Each row of a before or after table is a point. One or more steps were done to the points. Then noise was added and the rows were shuffled. The steps act on columns, c1 being the first. What was done? A step turns or swaps two columns, mirrors them in a line or flattens them onto one, adds a multiple of one to another, or multiplies or shifts one. Angles are multiples of 10 degrees, from the lower column toward the higher: turns from -170 to 170, lines from 10 to 170 but not 90. Use the fewest steps. Two steps may share a column if one is a turn and the other turns, adds or multiplies; they go together, in the order done. Otherwise the lowest column goes first.

Before (13 x 2):
0:  0.29 -0.28
1:  0.24 -0.23
2:  0.37  0.46
3: -0.01 -0.09
4: -0.81  0.31
5: -0.43 -0.56
6:  0.30  0.32
7:  0.43  0.10
8: -0.41  0.34
9: -0.92  0.19
10: -0.37  0.63
11: -0.13 -0.19
12: -0.52  0.59
After (13 x 2):
0:  0.43 -0.74
1: -0.55 -0.08
2:  0.02 -0.79
3:  0.22  0.05
4:  0.04  0.06
5: -0.46  0.00
6:  0.61 -0.73
7: -0.35  0.20
8: -0.03  0.42
9:  0.08 -0.52
10: -0.15 -0.71
11:  0.69  0.16
12: -0.04  0.33
Steps: turn c1 and c2 by 140 degrees

Before (13 x 3):
0:  0.36 -0.14 -0.42
1: -0.31  0.36  0.45
2: -0.23 -0.01 -0.04
3: -0.51 -0.38 -0.34
4: -0.13  0.60  0.07
5: -0.74 -1.07 -0.44
6: -0.09 -0.38 -0.36
7: -0.22 -0.48 -0.08
8:  0.36  0.31  0.14
9: -1.23 -0.19 -0.44
10: -0.70 -0.42  0.02
11:  0.02  0.34  0.13
12: -0.07  0.09 -0.01
After (13 x 3):
0: -0.43 -0.71 -0.26
1:  0.32  0.32 -0.17
2: -0.48 -0.24 -0.39
3:  0.33  0.05 -0.16
4: -0.04 -0.25 -0.33
5: -0.10  0.33 -0.73
6: -1.07 -0.74 -0.70
7: -0.22 -1.23 -0.75
8:  0.12 -0.06 -0.31
9:  0.38 -0.32  0.14
10: -0.38 -0.09 -0.64
11: -0.40 -0.56 -0.62
12:  0.57 -0.06 -0.23
Steps: swap c1 and c2; shift c3 by -0.30

Before (14 x 6):
0:  0.28  0.48 -0.53 -0.16  0.17  0.36
1:  0.46 -0.46 -0.11  0.34 -0.09  0.52
2: -0.16 -0.06  0.47  0.29 -0.47  0.33
3:  0.45 -0.55 -0.10  0.70 -0.16  0.43
4: -0.33  0.35 -0.14  0.95  0.24 -0.15
5:  0.02  0.20 -0.63  0.13 -0.36 -0.01
6:  0.37 -0.66 -0.70 -0.02  0.39 -0.15
7:  0.54  0.00 -0.57  0.58  0.46  0.49
8: -0.18  0.38  0.30  0.69  0.51 -0.11
9: -0.55 -0.64 -0.06 -0.28  0.56  0.68
10: -0.55 -0.66  0.47 -0.24 -0.64  0.66
11: -0.37  0.11  0.52 -0.10 -0.19 -0.21
12:  0.13 -0.01 -0.41  0.25 -0.50  0.00
13: -0.40 -0.58 -0.42  0.72  0.55 -0.31
After (14 x 6):
0: -0.30  0.40 -0.60 -0.66 -0.01 -0.09
1: -0.13 -0.55  0.19 -0.38  0.00 -0.86
2:  0.37 -0.68  0.03 -0.07  0.79 -0.13
3: -0.70 -0.63 -0.44  0.57  0.33  0.01
4: -0.40 -0.06  0.17 -0.07 -0.64 -0.24
5:  0.02 -0.02  0.63 -0.21  0.10 -0.18
6: -0.35 -0.56 -0.26 -0.77  0.63  0.19
7: -0.47  0.35 -0.15 -0.90  0.24 -0.06
8:  0.07  0.48  0.11  0.32  0.55 -0.36
9: -0.01  0.21  0.63 -0.11  0.35 -0.06
10: -0.13  0.11 -0.10 -0.01 -0.56  0.42
11: -0.06 -0.46  0.13 -0.03  0.06 -0.77
12: -0.70 -0.66  0.33  0.52 -0.72  0.00
13: -0.05  0.00 -0.12 -0.24  0.73 -0.90
Steps: turn c4 and c6 by -150 degrees; turn c1 and c6 by -40 degrees; mirror c3 and c5 in the line at 120 degrees

Before (10 x 9):
0: -0.56  0.47 -0.11 -0.77 -0.24  0.27 -0.15  0.13 -0.09
1: -0.61 -0.49 -0.09 -0.33 -0.26  0.54  0.68  0.21  0.53
2: -0.64 -0.54  0.76  0.14 -0.38  0.39  0.40 -0.38  0.37
3:  0.24 -0.09 -0.43  0.28  0.32 -0.74  0.10  0.11  0.87
4: -0.58 -0.43  0.06 -1.36  0.01 -0.35 -0.15  0.17  0.13
5:  1.39 -0.51  0.20 -0.07 -0.28  0.31 -0.27  0.25 -0.20
6:  0.04 -0.22 -0.42 -0.34  0.04  0.27  0.68  0.12 -0.39
7: -0.67  0.06 -0.34  0.03 -0.22  0.34 -0.35  0.42 -0.26
8: -0.38  0.07  0.71  0.18 -0.02  0.15 -0.25  0.58  0.20
9:  0.45 -0.19 -0.35 -0.18  0.44  0.42 -0.06  0.00 -0.03
After (10 x 9):
0: -0.59  0.46 -0.11 -1.33 -0.20  0.22 -0.17  0.15 -0.07
1:  0.22 -0.25 -0.42 -0.20  0.25 -0.72  0.18  0.15  0.06
2:  0.02 -0.12 -0.45 -0.82  0.01  0.22  0.69  0.16  0.05
3:  0.43 -0.13 -0.34 -0.76  0.46  0.43 -0.09  0.01  0.06
4: -0.61 -0.57 -0.06 -0.84 -0.30  0.50  0.68  0.19  0.07
5: -0.61 -0.57  0.75 -0.36 -0.40  0.38  0.37 -0.41  0.11
6: -0.58 -0.44 -0.01 -1.87  0.00 -0.36 -0.14  0.14  0.08
7:  1.45 -0.48  0.24 -0.59 -0.30  0.31 -0.27  0.26  0.07
8: -0.68  0.12 -0.33 -0.51 -0.26  0.36 -0.35  0.44  0.00
9: -0.38  0.04  0.76 -0.30 -0.04  0.16 -0.26  0.59 -0.01
Steps: flatten c2 and c9 onto the line at 170 degrees; shift c4 by -0.50

Before (11 x 12):
0: -0.53 -0.18 -0.08  0.10 -0.51  0.06  0.00  0.30  0.30  1.03 -0.86  0.35
1: -1.05 -0.23 -0.25 -0.50 -0.52  0.37  0.22 -0.37 -0.43 -0.17 -0.07 -0.01
2:  0.03 -0.20  0.03  0.02 -0.27 -0.48  0.80 -0.22 -0.59 -0.36  0.56  0.27
3: -0.24  1.01 -0.37 -0.08 -0.49 -0.23  0.22  0.71 -0.20 -0.23  0.05 -0.67
4: -0.40 -0.01 -0.22 -0.05  1.44 -0.48  0.01  0.16 -0.59 -0.20  0.27 -0.01
5: -0.77 -0.12  0.02 -0.03  0.05 -0.55 -0.18 -0.26 -0.45  0.17 -0.01  0.28
6: -0.20  0.12  0.00  0.16 -0.23  0.00  0.18  0.30  1.12 -0.44  0.62 -0.05
7: -0.10 -0.16 -0.38 -0.83  1.01 -0.65 -0.03 -0.19  0.96 -0.45 -0.50  0.27
8:  0.07 -0.22 -0.44  0.13 -0.12 -0.43  0.15 -0.07 -0.58  0.08  0.67 -0.02
9: -0.29 -0.14 -0.65  0.21 -0.46 -0.10  0.25 -0.25 -0.58 -0.54 -0.57  0.30
10: -0.37 -0.13 -0.07 -0.65 -0.03 -0.14 -0.01  0.13 -0.29 -0.49  0.43  0.44
After (11 x 12):
0:  0.28  0.05 -0.15 -0.10 -0.01 -0.35  0.40 -0.21 -0.61  0.28  0.54  0.57
1:  0.07 -0.27 -0.01  0.26 -0.02  0.03  0.06  0.20  1.10  0.43  0.62  0.03
2: -0.93  0.54  0.02  0.17 -0.01 -0.01  0.16  0.30  0.30 -0.34 -0.85  0.23
3: -0.64  0.17  0.08 -0.59 -0.05  0.20  0.07 -0.22 -0.45  0.89 -0.06  0.06
4: -0.22 -0.09 -0.26  0.04  0.00 -0.48  0.00  0.19 -0.62  0.39  0.28  0.04
5: -0.28 -1.01 -0.21  0.16  0.00 -0.36 -0.22  0.73 -0.18  0.04  0.07 -0.26
6:  0.06 -0.05 -0.05 -0.55 -0.02 -0.20  0.23  0.38 -0.27  0.59  0.38  0.27
7: -0.68  0.18 -0.26 -0.13  0.02 -0.43  0.10 -0.25 -0.44  0.41  0.03  0.08
8:  0.23  0.02 -0.37 -0.87  0.04 -0.68  0.11  0.14  0.96  0.43 -0.48  0.17
9:  0.14 -0.05 -0.14  0.13 -0.03 -0.34  0.25 -0.30 -0.54  0.61 -0.59  0.27
10:  0.06  0.22 -0.29  0.09  0.01 -0.48  0.06 -0.11 -0.53 -0.06  0.67  0.03
Steps: turn c2 and c10 by -160 degrees; turn c1 and c10 by -40 degrees; flatten c3 and c6 onto the line at 60 degrees; turn c4 and c8 by -20 degrees; multiply c5 by 0; flatten c7 and c12 onto the line at 50 degrees

Before (9 x 18):
0: -0.22 -0.44 -0.17  0.42  0.04  0.07 -0.12  0.52 -0.25 -0.14 -0.35  0.07 -0.21  0.40 -0.23  0.59  0.04 -0.49
1:  0.15 -0.38  0.71  0.14 -0.18  0.45  0.08  0.42 -0.12  0.53  0.12 -0.01  0.02  0.16 -0.04  0.40 -0.18 -0.37
2:  0.04 -0.26 -0.23  0.24 -0.13  0.14  0.11  0.62  0.08  0.53 -0.37  0.48  0.28 -0.10  0.41  0.24 -0.12  1.85
3: -0.35 -0.37 -0.25  0.08 -0.02 -0.08  0.13 -2.34  0.30  0.02 -0.31  0.53  0.28  0.40  0.41  0.15  0.25 -0.51
4: -0.10 -0.15  0.78  0.31 -0.12  0.12 -0.18  0.67  0.16 -0.03 -0.28  0.25 -0.09  0.33  0.40  0.17  0.15 -0.34
5: -0.10  0.29 -0.27  0.35  0.18 -0.17  0.01 -0.03  0.21  0.77  0.73  0.02 -0.10 -0.08 -0.13 -0.72  0.31 -0.54
6: -0.07 -0.36 -0.32  0.21 -0.16  0.41 -0.20  0.45 -0.02 -0.19 -0.38  0.05  0.58  0.12 -0.05 -0.14 -0.15  0.78
7: -0.25  0.54  0.94 -0.18  0.01  0.20 -0.11  0.71 -0.98 -0.15 -0.09  0.09 -0.09  0.17  0.22  0.40  0.48 -0.36
8: -0.22 -0.45 -0.07 -0.22  0.16  0.32 -1.18 -0.64  0.14  0.44  0.03  0.31 -0.21 -0.15  0.08  0.40 -0.12  0.03
After (9 x 18):
0: -0.07  0.28  0.75  0.37  0.20 -0.13  0.02 -0.06  0.23  0.77  0.15 -0.05 -0.15 -0.15 -0.16 -0.75  0.55 -0.49
1:  0.12 -0.35 -0.26  0.12 -0.15  0.40  0.05  0.38 -0.09  0.51  0.63 -0.09 -0.01  0.22 -0.09  0.39 -0.37 -0.41
2: -0.30 -0.41 -0.19  0.05 -0.04 -0.01  0.08 -2.37  0.29  0.03 -0.38  0.48  0.20  0.37  0.38  0.09  0.46 -0.47
3: -0.08 -0.18 -0.62  0.30 -0.14  0.11 -0.20  0.68  0.17 -0.02  0.48  0.29 -0.07  0.27  0.37  0.19  0.28 -0.34
4:  0.00 -0.28 -0.17  0.29 -0.14  0.13  0.15  0.58  0.09  0.51 -0.46  0.48  0.27 -0.09  0.38  0.17 -0.23  1.91
5: -0.27 -0.44 -0.20  0.38  0.09  0.05 -0.09  0.53 -0.26 -0.12 -0.30  0.04 -0.20  0.45 -0.18  0.54  0.12 -0.50
6: -0.08 -0.31 -0.17  0.23 -0.17  0.40 -0.22  0.48  0.04 -0.19 -0.46  0.00  0.57  0.12 -0.09 -0.14 -0.33  0.79
7: -0.17  0.51 -0.59 -0.23  0.04  0.20 -0.08  0.75 -0.98 -0.09  0.78  0.09 -0.07  0.17  0.19  0.43  0.99 -0.30
8: -0.22 -0.45  0.01 -0.27  0.08  0.32 -1.21 -0.68  0.12  0.45 -0.07  0.32 -0.22 -0.21  0.05  0.41 -0.27  0.12
Steps: mirror c3 and c11 in the line at 60 degrees; multiply c17 by 2

Before (10 x 20):
0: -0.18 -0.29 -0.46  0.15 -0.27  0.28  0.41 -0.05  0.47 -0.36  0.19  0.25  0.41  0.40 -0.19 -0.49  0.82  0.56  0.08  0.08
1:  0.68  0.26 -0.37 -0.04  0.09  0.11 -0.01 -0.10 -0.10 -0.24  0.28  0.06  0.15  0.21  0.69 -0.91  0.20  0.13  0.19  0.10
2: -0.07 -0.36  0.07 -0.38  1.02 -0.89  0.14  0.23 -0.13 -0.39 -0.56 -0.39  0.32  1.56  0.77 -0.04 -0.43 -0.10 -0.18 -0.32
3: -0.11 -0.01  0.05 -0.04  0.40 -0.20  0.04  0.82 -0.34 -0.34 -0.33 -0.16 -0.17 -0.62 -0.29  0.23  0.35 -0.36  0.36 -0.16
4:  0.15 -0.08  0.31  0.49  0.19  0.60 -0.27  0.54  0.53  0.83 -0.14  0.76  0.33  0.86  0.08  0.32 -0.74 -0.31  0.01 -0.26
5:  0.22 -0.18 -0.80  0.22  0.34 -0.09  0.00  0.13  0.44  0.04  0.48 -0.44 -0.08 -0.23 -0.67  0.19  0.40  0.25 -0.08 -0.28
6:  0.22 -0.24 -0.09 -0.03 -0.04  0.01 -0.28  0.47 -0.46 -0.33 -0.14 -0.27 -0.21 -0.11 -0.28 -0.50 -0.04 -0.10 -0.36 -0.38
7:  0.31  0.43  0.26  0.18 -0.32  0.40 -0.29  0.17  0.15 -0.26  0.10  0.29  0.06  0.07 -0.64 -0.68 -0.25 -0.94  0.32 -0.40
8:  0.19 -0.15  0.07 -0.63  0.08 -0.39  0.56 -0.70 -0.32 -0.30  0.27  0.18  0.21 -0.65 -0.08  0.10 -0.10 -0.03  0.02 -0.10
9: -0.06  0.11  0.23 -0.91 -0.11 -0.71  0.08 -0.22  0.36 -0.06  0.05 -0.56 -0.83  0.13  0.90 -0.41  0.17 -0.18  0.11  0.05
After (10 x 20):
0: -0.14 -0.26 -0.49  0.17 -0.27  0.25  0.39 -0.04  0.54  0.36  0.15  0.65  0.66  0.35 -0.14 -0.56  0.83  0.54  0.10  0.13
1: -0.06 -0.36  0.07 -0.44  0.96 -0.96  0.03  0.12 -0.13  0.46 -0.56 -1.04  0.47  1.55  0.81 -0.03 -0.43 -0.06 -0.22 -0.33
2:  0.02 -0.03  0.34  0.47  0.15  0.58 -0.28  0.54  0.54 -0.94 -0.15  1.86  0.57  0.91  0.11  0.31 -0.68 -0.37  0.02 -0.24
3:  0.65  0.29 -0.35  0.06  0.06  0.02  0.00 -0.16 -0.15  0.25  0.25  0.20  0.31  0.23  0.66 -0.86  0.33  0.19  0.21  0.11
4:  0.21 -0.27 -0.10 -0.05 -0.04  0.02 -0.25  0.50 -0.46  0.29 -0.16 -0.72 -0.35 -0.18 -0.20 -0.46 -0.08 -0.14 -0.40 -0.36
5:  0.12  0.09  0.25 -0.88 -0.14 -0.73  0.09 -0.25  0.45  0.06  0.06 -1.38 -1.35  0.09  0.93 -0.35  0.10 -0.15 -0.02  0.04
6: -0.11 -0.05  0.03  0.02  0.47 -0.16 -0.06  0.80 -0.29  0.34 -0.34 -0.39 -0.23 -0.59 -0.27  0.17  0.33 -0.37  0.39 -0.14
7:  0.19 -0.15 -0.83  0.31  0.34 -0.08 -0.10  0.15  0.42 -0.04  0.49 -1.09 -0.08 -0.19 -0.60  0.23  0.29  0.25 -0.07 -0.30
8:  0.29 -0.08  0.05 -0.58  0.10 -0.36  0.53 -0.70 -0.35  0.29  0.29  0.46  0.37 -0.70 -0.10  0.06 -0.09  0.02  0.01 -0.18
9:  0.35  0.43  0.31  0.20 -0.38  0.40 -0.25  0.20  0.18  0.22  0.10  0.70  0.13  0.05 -0.55 -0.68 -0.25 -0.90  0.33 -0.42
Steps: turn c1 and c4 by 10 degrees; multiply c10 by -1; multiply c12 by 2.5; multiply c13 by 1.6

Before (10 x 32):
0: -0.30 -0.26  0.51  0.13  0.19  0.22  0.02  0.06  0.03  0.18 -0.12 -0.17  0.22 -0.38  0.07  0.16  0.02  0.15 -0.44 -0.54 -0.07  0.16  0.40  0.47 -0.22  0.17 -0.16  0.34 -0.10 -0.03  0.13 -0.09
1:  0.54  0.40  0.24  0.18  0.05 -0.01 -0.69  0.01  0.44 -0.78  0.21  0.33  0.30  0.50  0.23  0.55 -0.49  0.21  0.05  0.68 -0.03  0.19 -0.47  0.05 -0.14 -0.22 -0.07  0.01 -0.46 -0.36 -0.43  0.57
2:  0.61  0.28  0.00  0.01  0.01  0.11 -0.58 -0.31  0.56 -0.23  0.42  0.33  0.39 -0.26 -0.07  0.75 -1.17  0.11 -0.27  1.08 -0.03  0.15 -0.13  0.00 -0.34 -1.07  0.35  0.01  0.12 -0.09 -0.47  0.36
3: -0.67 -0.09  0.50  0.17  0.10 -0.18  0.16  0.06 -0.71  1.03 -0.04 -0.44  0.49 -0.36 -0.14  0.27  0.10  0.22 -0.31 -0.05 -0.18 -0.05  0.13  0.06  0.49  0.33 -0.08  0.02 -0.22  0.02  0.06  0.21
4: -0.16 -0.46  0.23  0.02 -0.02 -0.15 -0.02  0.00 -0.45  0.00 -0.16 -0.63  0.59 -0.50 -0.09 -0.09  0.06 -0.31  0.02 -0.02 -0.34 -0.09  0.37  0.19  0.35 -0.29 -0.42 -0.33  0.01  0.33 -0.05  0.03
5: -0.26 -0.23  0.43  0.34  0.01 -0.23 -0.09 -0.13  0.16  0.99 -0.41 -0.03 -0.11 -0.14  0.29  0.00  0.07  0.19 -0.03 -0.38  0.06 -0.20  0.12  0.29  0.21  0.04 -0.53 -0.29 -0.09  0.03 -0.36 -0.06
6:  0.48  0.72 -0.80 -1.03 -0.72  0.25  0.55 -0.20 -0.29 -0.66 -0.39 -0.36 -0.65  1.15 -0.77 -0.37 -1.56  0.43  0.22  0.20  0.21 -0.30 -0.74 -0.94 -0.81  0.36 -0.19  0.91  0.43 -0.11 -0.37  0.90
7: -0.44 -0.01  0.06 -0.10  0.15 -0.40 -0.49  0.33 -0.49  0.88 -0.41 -0.05  0.04 -0.82  0.23 -0.01  0.36  0.07 -0.21 -0.75 -0.59  0.01 -0.04  0.08 -0.17  0.37 -0.65  0.12  0.18  0.00  0.13  0.20
8:  0.87  0.29  0.37  0.07  0.64  0.06 -0.64 -0.23  0.59 -0.45 -0.20  0.30  0.39 -0.23 -0.48  1.01 -0.37  0.29 -0.21  0.95  0.12  0.36 -0.01 -0.09 -0.46 -0.79 -0.01 -0.36 -0.60 -0.54 -0.87  0.22
9: -0.08  0.30  0.39 -0.15 -0.21 -0.07 -0.36 -0.35 -0.74  0.32 -0.09 -0.22 -0.01 -0.43 -0.19 -0.19  0.08 -0.46 -0.31 -0.33 -0.07  0.35 -0.06  0.34  0.09 -0.36  0.22 -0.16 -0.22  0.28 -0.02 -0.10
After (10 x 32):
0: -0.27 -0.20  0.45  0.32  0.03 -0.24 -0.11 -0.16  0.20  1.00 -0.43 -0.06 -0.07 -0.14  0.27  0.05  0.09 -0.59  0.00 -0.40  0.05 -0.20 -0.12  0.28  0.21 -0.05  0.30 -0.27 -0.09  0.02 -0.35 -0.09
1:  0.88  0.29  0.38  0.10  0.60  0.07 -0.64 -0.26  0.56 -0.46 -0.22  1.57  0.40 -0.21 -0.47  1.01 -0.35 -0.81 -0.20  0.95  0.11  0.35 -0.53 -0.12 -0.46  0.63 -0.18 -0.37 -0.60 -0.53 -0.66  0.22
2: -0.02  0.31  0.42 -0.16 -0.27 -0.08 -0.38 -0.35 -0.76  0.33 -0.10  1.28 -0.03 -0.43 -0.18 -0.20  0.09  0.30 -0.31 -0.32 -0.07  0.32 -0.06  0.36  0.07 -0.03  0.13 -0.16 -0.24  0.29  0.01 -0.13
3:  0.58  0.30 -0.01  0.03  0.05  0.10 -0.53 -0.29  0.58 -0.21  0.39  2.29  0.42 -0.27 -0.05  0.74 -1.21  0.28 -0.29  1.08  0.00  0.12 -0.38  0.00 -0.33  0.84 -0.34 -0.01  0.12 -0.06 -0.27  0.40
4:  0.47  0.67 -0.80 -1.01 -0.69  0.27  0.59 -0.23 -0.26 -0.67 -0.38 -0.40 -0.68  1.17 -0.79 -0.38 -1.53 -0.03  0.23  0.22  0.21 -0.31 -0.80 -0.96 -0.82 -0.47 -0.12  0.92  0.44 -0.11  0.18  0.89
5: -0.66 -0.08  0.51  0.16  0.12 -0.17  0.16  0.04 -0.71  1.04 -0.04 -0.17  0.47 -0.37 -0.12  0.25  0.11 -0.38 -0.31 -0.04 -0.17 -0.01  0.14  0.04  0.48 -0.51 -0.10  0.01 -0.23  0.04 -0.02  0.20
6: -0.30 -0.22  0.49  0.14  0.17  0.24  0.00  0.04  0.03  0.19 -0.12 -0.19  0.21 -0.36  0.11  0.17  0.03 -0.34 -0.42 -0.52 -0.10  0.19  0.38  0.46 -0.23 -0.24  0.02  0.34 -0.06 -0.03 -0.16 -0.11
7:  0.54  0.40  0.25  0.19  0.06 -0.01 -0.71  0.01  0.41 -0.75  0.20  0.07  0.31  0.51  0.19  0.59 -0.44 -0.68  0.00  0.68 -0.01  0.21 -0.65  0.06 -0.12  0.36 -0.12  0.02 -0.44 -0.39  0.00  0.56
8: -0.16 -0.47  0.21 -0.01  0.01 -0.15  0.03 -0.01 -0.47 -0.02 -0.19  1.65  0.61 -0.49 -0.09 -0.08  0.06 -0.04  0.00  0.01 -0.34 -0.06  0.22  0.20  0.34 -0.40  0.55 -0.32 -0.03  0.31 -0.32  0.04
9: -0.45  0.00  0.04 -0.09  0.17 -0.39 -0.52  0.34 -0.49  0.85 -0.41 -0.88  0.07 -0.86  0.23  0.00  0.35 -0.30 -0.22 -0.77 -0.59  0.01  0.08  0.10 -0.16 -0.21  0.50  0.14  0.14  0.01  0.14  0.18
Steps: turn c12 and c26 by 120 degrees; multiply c12 by 3; turn c18 and c27 by -140 degrees; add 1 times c29 to c18; turn c23 and c31 by -40 degrees
